Each row of a before or after table is a point. The points were changed in one or more steps. Then noise was added and the rows were shuffled. The steps act on columns, c1 being the first. What was done? A step turns or swaps two columns, mirrors them in a line or flattens them onto one, adds a multiple of one to another, or multiplies or shifts one. Angles are multiples of 10 degrees, from the lower column toward the higher: turns from -170 to 170, lines from 10 to 170 but not 90. Use the fewest steps. Two steps may share a column if one is a turn and the other turns, adds or multiplies; they go together, in the order done. Otherwise the lowest column goes first.
In the rows, zero is written as 128.

Before (10 x 3):
[[168  96 143]
 [147 120 123]
 [120 138 146]
 [110 120 137]
 [132 123 133]
 [111 120 146]
 [130 138 102]
 [122 129 140]
 [110 126 144]
 [121 133 113]]
After, 10 rows:
[[138 131 122]
 [ 76 127 110]
 [ 74 133 115]
 [133 127 156]
 [248 152 102]
 [ 76 125 112]
 [107 127 146]
 [109 124 115]
 [104 113 115]
 [186 136 129]]
Steps: multiply c1 by 3; turn c2 and c3 by 160 degrees

Before (9 x 8):
[[102 106 132 129 116 131 175  92]
 [151 100 120 127  93 119 174 104]
 [113 119 110 103 117 123 165 146]
 [114 136  94 132 147 119  98 129]
 [138 151 137 151 134 126 181  98]
 [127 129 146 143 100 133 145 126]
 [141 179 138  94 172 133  53 119]
 [130  97 126 124 147 136 143 140]
 [132  95 145 112 112  59 122 148]]
After:
[[152 102 121 142  95 128 200 104]
 [136 160 136 135 135 125 211  98]
 [127 136 147 140  99 127 158 125]
 [138 157 136  72 172 129   8 121]
 [113 136  94 127 146 128  78 128]
 [130  97 123 140 145 129 153 140]
 [114 109 110 111 118 129 189 145]
 [103 110 130 137 115 128 203  92]
 [131  91 145 129 111 128 117 148]]
Steps: turn c2 and c4 by -30 degrees; multiply c6 by 0; multiply c7 by 1.6

Before (11 x 12):
[[131 147 148 137 138 210 173  65 142 155  67 158]
 [180 148 170 180 191  62  87 110 138 154 154 148]
 [132 149  86 155  84  82 164 138  89  69  68 115]
 [131  64 122 129 160  44  83 143 182 158 140 149]
 [136 112 168 124 195 108 150 138  93 142 139 131]
 [134  91 165 139  96 236 130  44  79  86  89  89]
 [140 141 172 164 190  91 157 120 187 159 143  83]
 [151 143  90 183 178 249 155 146 137 120  96 123]
 [218 138 129 140 206 129 173  62 179 161 128 100]
 [180 109 153 144 102  84 159 136 141 171 129 116]
 [203 149 123 138 155  74 114 140 166 155  46  87]]
After, 11 rows:
[[137 151 173  89 192 202  86 110 178 154 139 150]
 [166 152 107 130 160 183 112 136 200 151  46  87]
 [ 79  95 160  99 101  27 130  47 134  83  85  94]
 [189  67 121 140 162 209  83 141 130 161 142 150]
 [188 142 174  94 197 175 159 121 143 159 136  83]
 [183 138 122 115 204 125 173  62 220 164 128  95]
 [ 88 151  72 103  87 183 165 139 135  67  77 117]
 [ 94 112 168 133 195 144 151 139 142 140 134 127]
 [143 106 153 115 104 171 162 142 179 174 127 124]
 [135 144  86  53 180  17 152 145 148 117 101 123]
 [142 150 133 101 136  47 173  68 130 152  61 152]]
Steps: swap c1 and c9; turn c3 and c11 by -10 degrees; turn c4 and c6 by 170 degrees

Before, 12 rows:
[[122 130 145 106 118 124 159 150 119 133 125 115 120 135 113 127 110 126
  104 125]
 [127 155 139 113 133 139 103 108 144 105  88 146 137 130 136 140 124 143
  137 131]
 [126 164 118 120 117 142 102  99 124 103 118 141 159 137 121 138 119 117
  117 127]
 [138 155 142 118 123 137 102 117 144 110 115 104 155 128 113 109 138 149
  145 126]
 [143 150 124 116 123 135 101 110 143 114 101 132 155 130 143 109 129 143
  101 113]
 [124 134 165 145 147 136 145 137  92 131 142 127 114 116 122 120 129 122
  108 107]
 [124 130 118 112 147 125 107  98 101 128 152 144 128 114 152 129 114 128
  111 159]
 [107 134 150 144 105  85 153 135 121 150 126 125 127 117 120 135 105 124
  103 126]
 [142 172 125 129 131 150 111 114 167 107 129 136 144 147 130 124 139 155
  132 124]
 [104 124 131 123 123 116 132 155 121 145 139 132 120  91 101 136 112 122
   93 110]
 [132 108 150 124 127  98 147 148 105 126 149 133 122 124 116 136 141 125
  117 105]
 [124 155 130 127 119 145 108 139 127 116 114 116 157 144 141 135 150 163
  127 127]]
After, 12 rows:
[[127 164 117 121 142 143 101  99 136 102  99 115 158 137 120 139  80 117
  117 127]
 [142 172 126 120 151 150 110 114 176 107 133 125 144 147 130 124  98 155
  131 124]
 [122 130 145 149 113 124 156 150 102 133 118 115 120 136 112 128  70 126
  103 124]
 [104 124 130 126 106 116 132 155 119 144 160 123 121  91 101 137  72 122
   93 110]
 [123 135 164 122 144 136 144 137  83 131 169 144 115 115 123 119  89 122
  108 109]
 [144 149 124 131 138 135 101 110 158 115  47 114 156 130 144 109  90 143
  101 113]
 [108 133 151 123  82  85 153 135 110 148 123 143 126 117 120 136  66 123
  103 127]
 [124 156 130 139 131 146 107 138 136 115  86 133 157 144 142 134 111 162
  126 127]
 [138 154 142 152 142 136 103 116 159 109  88 132 156 128 112 109 101 149
  144 126]
 [123 131 120 123 147 126 107  97 111 128 200 106 128 114 152 129  73 128
  112 160]
 [126 156 140 121 156 139 103 107 156 106   9 105 138 129 135 140  83 142
  138 132]
 [133 108 151 126 128  98 147 148  96 126 192 122 121 125 117 137 102 126
  117 107]]
Steps: turn c4 and c12 by 120 degrees; add -1 times c10 to c5; add -0.5 times c7 to c9; multiply c11 by 3; shift c17 by -40
